Each point is reached from the start by the listed moves, each made once or not at all, plus a little noise. Say if it took an odd or an even number of moves. Then give how often each move was made.
In the rows, 128 means zero.

Moves:
(1): [178 163 124 178 122]
(2): [111 174 126 135 157]
Start: [131 149 151 152 101]
Points:
[163 230 144 209 123] => even (1, 1)
[132 150 151 152 102] => even (0, 0)

Moves:
(1): [168 117  98 134 135 107 130 119  92]
(2): [133 191 117 132 114 118 119 113 123]
(3): [161 140 174 110 118 138 142 133 130]
(4): [133 137 149 206 113 126 132 137 116]
(5): [122 129 141 128 197 123 150 138 110]
(6): [138 133 117 128 138 189 122 127 132]
(7): [126 123 112 125 129 129 196 115 154]
(8): [123 144 127 121 108 131 137 181 118]
Start: [165 139 117  94 122 158 143 138 144]
Points:
[216 136  92 178 197 195 227 130 110] => odd (1, 0, 0, 1, 1, 1, 1, 0)
[184 159 174  78 186 162 177 156 134] => even (0, 0, 1, 0, 1, 0, 0, 0)
[214 217  66 101 107 196 144 168  95] => even (1, 1, 0, 0, 0, 1, 0, 1)
[207 243 170 150  63 162 160 192 119] => even (0, 1, 1, 1, 0, 0, 0, 1)

Moves:
(1): [191 155 125 124 118 126 140 131 121 125 149 135 116 128 139 133]
(2): [126 165 118 154 135 156 117 128 128 119 131 129 142 119 106 131]
(3): [131 135 163 114 157 124 130 105 101 112 143 123 123 138 133 102]
(4): [131 119 140 175 125 121 134 117 132 116 133 132 153 137 134 136]
(5): [139 111 113 146 178 132 143 143 132 138 119 132 120 154 131 130]
(6): [131 112 137 124 125 175 120 111 117 150 143 150 123 114 141 140]
(7): [123 141 127 118 127 140 178 132 117 120 127 132 127 123 153 138]
(8): [128 142 146 132 119 155 124 188 109 142 139 125 141 120 123 115]
(9): [128 135 156 128 126 146 132 119 186 105 103 112 102 139 136 125]
(10): [127 158 138 138 130 118 147 116 122 188 116 115 121 112 117 130]
(11): [103 138 117 116 116 113 125 122 150 133 175 159 122 164 108 113]
(12): [128 133 141 120 127 113 135 136 125 111  89 189 127 145 135 120]
(13): [150 108 130  94 124 131 149 117 128 134 135 126 191 150  90  97]
(14): [126 139 121 127 110 139 131 120 110 139 126 108 138 170 120 131]
Start: [121 122 153 125 122 131 150 150 115 107 116 113 138 131 137 120]
Points:
[224 165 202 152 168 243 249  88 105  81 143 110 193 219 135 102] => even (1, 1, 1, 1, 1, 1, 1, 0, 1, 0, 0, 0, 1, 1)
[174 164 170  52 108 137 236 109  72  97 200 129 189 234 109  67] => even (1, 0, 1, 0, 0, 0, 1, 0, 0, 0, 1, 0, 1, 1)
[195 162 161 104 148 128 214 128 192 164 139 125 144 212  90  78] => even (1, 0, 0, 0, 1, 0, 0, 0, 1, 1, 1, 0, 1, 0)
[121 172 182 160 100 116 237 126  83 142  73 155 162 177 155 137] => odd (0, 0, 0, 1, 0, 0, 1, 0, 0, 1, 0, 1, 0, 1)
[220 134 202  87 146 228 248 203 129 116  87 195 161 179 164  91] => even (1, 0, 0, 0, 1, 1, 1, 1, 1, 0, 0, 1, 1, 0)

Moves:
(1): [146 126 156 130 132 122 149 129 117 140 143 131 134 126 126 114 128 130
 121 137 117 143 108 131]
(2): [134 149 137 143  87 103 120 123 128 138 123 129 127 131 115 147 119 133
 124 131 128 143 129 141]
(3): [126 126 148 130 136 118 130 130 134 115 150 136 109 129 124 145 122 116
 119 133 125 119 129 151]
(4): [136 107 144 165 128 125 137 120 155 149 128 109 143 145 134 146 128 128
 117 134 119 111 130 133]
(5): [134 129 139 127 145 139 112 119 134 144 127 123 109 115 132 120 122 124
 128 132 126 136 129 129]
(6): [133 124 128 129 123 141 130 141 131 140 135 145 129 121 127 128 135 141
 128 127 126 141 132 127]
(7): [112 140 119 121 134 128 166 123 119 142 131 132 131 125 109 141 143 129
 136 125 128 107 103 137]
(8): [148 122 109 155 123 114 110 155 131 118 113 131 140 113 116 127 114 122
 116 127 135 124 139 123]
(9): [158 117 112 110 143 122 120 134 163 130 126 141 127 162 130 136 121 136
 139 150 147 134 119 134]
(10): [111 121 152 132 126 117 117 138 131 138 134 125 137 115 126 119 139 128
 140 135 132 130 134 136]
(11): [128 143 120 128 119 125 130 126 149 124 146 134 125 133 130 123 127 128
 148 132 130 129 123 118]
(12): [129 120 120 139 126 110 131 122 114 131 116 147 120 123 139 135 131 136
 121 121 126 142 129 125]
(13): [127 137 126 108 133 126 125 119 125 142 135 135 152 127 121 129 108 121
 132 107 112 120 138 125]
(14): [114 132 137 133 137 126 138 142 110 126 152 133 119 151  99 128 121 123
 138 135 128 120 133 123]
(15): [128 140 137 129 144 141 138 155 114 115 120 134 129 139 152 145 123 128
 125 135 108 131 123 123]
(16): [145 101 120 132 142 130 124 119 120 146 123 111 133 123 120 138 152 117
 141 115 129 141 126 132]
(17): [116 131 126 138 133 126 134 151 148 119 107 141 119 134 121 110 166 123
 113 118 120 110 133 129]
(18): [115 128 148 114 143 112 133 147 143 116 122 102 145 135 105 113 133 164
 144 115 120 140 143 144]
(19): [130 131 145 138 108 162 131 116 130 115 102 122 124 134 124 125 110 126
 162 128 105  98 138 126]
(20): [123 137 134 130 132 135 133 114 122 110 130 119 137 122 120 137 143 125
 132 146 132 134 126 124]
(21): [127 145 128 135 136 121 113 112 118 124 131 132 129 131 148 114 133 134
 121 120 135 123 133 149]
(22): [122 134 141 135 129 143 136 139 146 115 124 128 122 120 127 124 125 115
 132 139 147 151 133 128]
(23): [134 136 123 126 121 120 150 120 124 137 117 113  93 125 125 133 146 120
 137 145 127 128 163 124]
(24): [112 122  95 124 136 113 128 123 138 131 125 131 118 128 130 117 124 111
 113 135 119 127 127 149]
Start: [120 130 128 116 126  92 122 142 122 135 116 115 140 116 112 109 113 139
 127 156 142 119 108 132]
Points:
[135 141 162 167 120  45 203 179 117 129  61  98 102 101  60 149 119 122
 153 176  94 149 135 200] => odd (1, 1, 1, 0, 0, 0, 1, 1, 0, 0, 0, 1, 0, 0, 1, 1, 0, 1, 1, 0, 0, 1, 1, 1)
[ 90 198 217 154 110  54 201 155  94 124  54 105 129 120  86 106 190 179
 167 175  84 110 133 185] => even (1, 1, 0, 0, 0, 0, 1, 0, 0, 1, 0, 1, 0, 0, 1, 0, 1, 1, 1, 1, 1, 0, 1, 0)
[ 65 169 151 170 141  96 171 176 174 103 110 118  59  95  33  93 152  66
 176 221 134  66 153 166] => odd (0, 0, 1, 0, 1, 0, 1, 1, 0, 1, 1, 0, 0, 1, 0, 0, 1, 0, 1, 1, 0, 1, 1, 1)
[113 156 176 180 165 119 126 191 160 113  88 128 110  90 106 103 155  95
 171 159 126  82 114 177] => even (0, 0, 1, 0, 1, 0, 1, 1, 0, 1, 1, 0, 0, 0, 1, 1, 1, 0, 1, 0, 1, 1, 0, 0)
[104 132 184 103 226  72 179 198 207 127 132 110 122 130  72  97 191 123
 166 211 130 158  71 206] => even (1, 0, 1, 0, 1, 0, 1, 0, 1, 1, 1, 0, 0, 0, 1, 1, 1, 1, 0, 1, 0, 1, 0, 1)
[145 144 156 145 149  28 140 249 205  92  89 140 129 152  77 106 108 137
  92 196 130 160 110 206] => even (1, 1, 1, 0, 0, 0, 0, 1, 1, 0, 0, 0, 0, 0, 1, 0, 1, 1, 0, 0, 0, 1, 0, 1)
[160 101 158 129 175  41 130 164 200 194 114  83 167 115  67  90 118 155
 138 210 119 149 161 176] => even (1, 0, 0, 1, 1, 1, 0, 1, 1, 1, 0, 0, 1, 0, 0, 0, 0, 1, 0, 1, 0, 0, 1, 1)
[129 107  72 136 148  46 163 145 120 156 107 101  97  90  68 141 146  85
 119 168 137  97 127 180] => even (0, 0, 1, 0, 0, 0, 1, 1, 0, 0, 0, 0, 0, 0, 0, 1, 0, 0, 0, 0, 0, 0, 1, 1)
[103 125 189 145 180  79 206 124 157 212 196 102 110 102  42 129 157  77
 168 212 120 135 122 180] => odd (1, 0, 1, 1, 1, 1, 1, 0, 0, 1, 1, 0, 1, 1, 0, 1, 0, 0, 0, 1, 0, 1, 1, 1)
[ 81 172 115 106 149  50 155 151 141 139 139 134 111 132  82  73 117 153
 160 151 134 160 182 163] => even (0, 0, 0, 0, 0, 1, 0, 0, 0, 0, 1, 1, 1, 1, 0, 0, 0, 1, 0, 0, 1, 1, 1, 1)
[102 181 183 172 141  77 102 196 142  85  97 109 104 134  78 105  50 128
 138 178 111 123 155 210] => odd (0, 1, 1, 0, 1, 0, 0, 1, 0, 0, 0, 0, 0, 1, 1, 0, 0, 1, 1, 0, 1, 1, 0, 1)
[113 200 190 222 123  99 158 175 155 126 110 170 127 134  75 157 106 117
 141 168  96  80 131 167] => odd (0, 1, 1, 1, 1, 1, 1, 1, 0, 0, 1, 1, 1, 1, 1, 0, 1, 0, 1, 1, 1, 1, 0, 0)

Moves:
(1): [120 148 140 135 128 122 124 122 138 115 133 135 136 135 126 131 147 120
 133 115 141 125 131 148 138]
(2): [139 141 134 129 119 126 116 121 111 140 123 150 128 150 124 113 133 114
 139 125 150 133 124 124 140]
(3): [126 133 116 129 114 121 122 138 134 139 130 136 116 129 129 125 131 140
 147 131 139 123 139 129 125]
(4): [129 128 135 142 125 118 123 139 119 130 125 126 120 131 138 113 117 125
 134 136 117 142 128 123 128]
(5): [139 114 120 132 144 134 129 128 130 132 122 139 143 139 139 143 127 119
 149 134 128 124 116 139 112]
(6): [113 125 138 136 113 130 123 128 128 131 116 119 120 132 139 133 149 141
 134 116 128 118 131 127 137]
(7): [123 139 128 134 132 126 128 135 119 135 123 135 125 133 126 127 128 131
 120 116 127 119 136 129 120]
(8): [112 121 131 149 118 144 119 139 138 134 142 131 126 132 122 117 121 119
 125 135 136 118 123 133 124]
(9): [138 131 130 121 127 115 127 131 114 129 136 127 127 134 131 152 117 130
 112 144 118 126 115 128 121]
(10): [122 143 138 138 118 130 133 116 149 132 138 126 140 130 125 129 119 132
 137 126 124 117 130 127 137]
(11): [120 127 126 147 135 126 129 127 136 124 115 131 118 139 105 124 125 120
 142 120 128 126 129 131 146]
(12): [120 137 127 117 120 126 135 125 131 134 116 132 117 118 136 133 121 121
 128 122 126 146 125 124 122]
(13): [122 119 142 130 118 145 118 135 129 144 131 151 122 129 123 121 148 136
 137 122 134 138 143 110 118]
(14): [125 124 132 141 126 121 124 126 129 145 121 132 131 123 118 124 120 137
 118 129 125 122 134 131 144]
(15): [122 145 139 134 136 120 120 138 122 129 120 133 110 124 121 125 120 141
 136 131 127 139 107 122 127]
(16): [ 92 129 146 111 132 126 119 136 121 146 130 118 121 123 123 128 132 126
 131 140 124 132 136 133 123]
(17): [131 126 123 112 134 121 131 159 136 153 132 122 121 129 128 117 119 125
 127 122 120 118 112 116 130]
(18): [137 119 126 126 130 127 135 121 131 120 128 124 127 140 130 133 127 132
 135 111 138 122 131 139 115]
(19): [120 126 154 149 109 120 121 121 121 129 118 114 123 118 117 106 130 114
 131 111 132 118 136 126 131]
(20): [135 148 146 142 117 147 133 135 136 123 123 118 114 130 113 122 137 119
 132 119 142 125 162 138 134]
(21): [134 140 119 156 153 127 113 108 135 128 132 129 113 131 121 110 132 127
 137 125 123 130 137 146 121]
(22): [126 134 129 129 105 116 124 150 134 143 127 112 145 130 125 125 117 146
 118 145 109 129 126 117 114]
(23): [122 129 125 131 129 129 107 127 138 123 113 131 135 130 128 120 112 119
 134 125 138 130 152 126 118]
(24): [125 131 121 141 136 128 130 126 138 135 144 122 120 125 137 133 144 130
 123 137 135 139 123 122 125]
Start: [147 121 127 116 152 115  99 153 137 132 132 115 147 122 123 129 116 129
 131 119 126 121 126 134 122]
Points:
[ 86 162 191 185 114 113  56 214 189 190 138  82  87 128 100  62  87 118
 191 107 161 107 167 131 102] => even (0, 0, 1, 1, 0, 0, 0, 1, 0, 1, 0, 0, 0, 0, 1, 1, 1, 1, 1, 1, 0, 0, 1, 1)
[102 151 136 183 169  99  45 182 161 197 147 139  98 184 113 115 158 101
 197 124 161  93 108 175 127] => even (1, 1, 1, 0, 1, 1, 0, 1, 1, 0, 1, 0, 0, 0, 0, 1, 1, 0, 0, 0, 1, 0, 0, 1)
[ 76 159 200 173  80  92  40 237 152 249 156 123 103 132 100  43 109 141
 182 144 139 130 118  79 109] => even (0, 1, 1, 1, 0, 0, 0, 1, 0, 1, 0, 0, 1, 0, 1, 1, 1, 0, 1, 0, 0, 1, 0, 1)
[ 80 143 189 192 117 111  50 185 190 218  87  80  82 133  71  63 137 130
 169  69 136 124 211 125 105] => even (0, 0, 0, 0, 0, 1, 0, 0, 0, 0, 1, 1, 1, 1, 0, 1, 1, 1, 1, 1, 1, 1, 1, 1)
[ 81 176 176 154 148  68  40 193 138 212  65 157 110 147  78  82  98  92
 205  75 166 113 138 146 134] => odd (1, 1, 1, 0, 1, 0, 1, 0, 0, 0, 1, 1, 0, 1, 1, 1, 1, 0, 1, 0, 0, 0, 1, 0)
[ 85 169 193 239 131 109  64 158 171 179 120  96  52 149 101 108 114 120
 214 110 141 119 143 170 102] => even (0, 0, 1, 1, 1, 1, 0, 1, 1, 1, 1, 1, 0, 0, 1, 1, 0, 1, 1, 1, 1, 0, 0, 1)
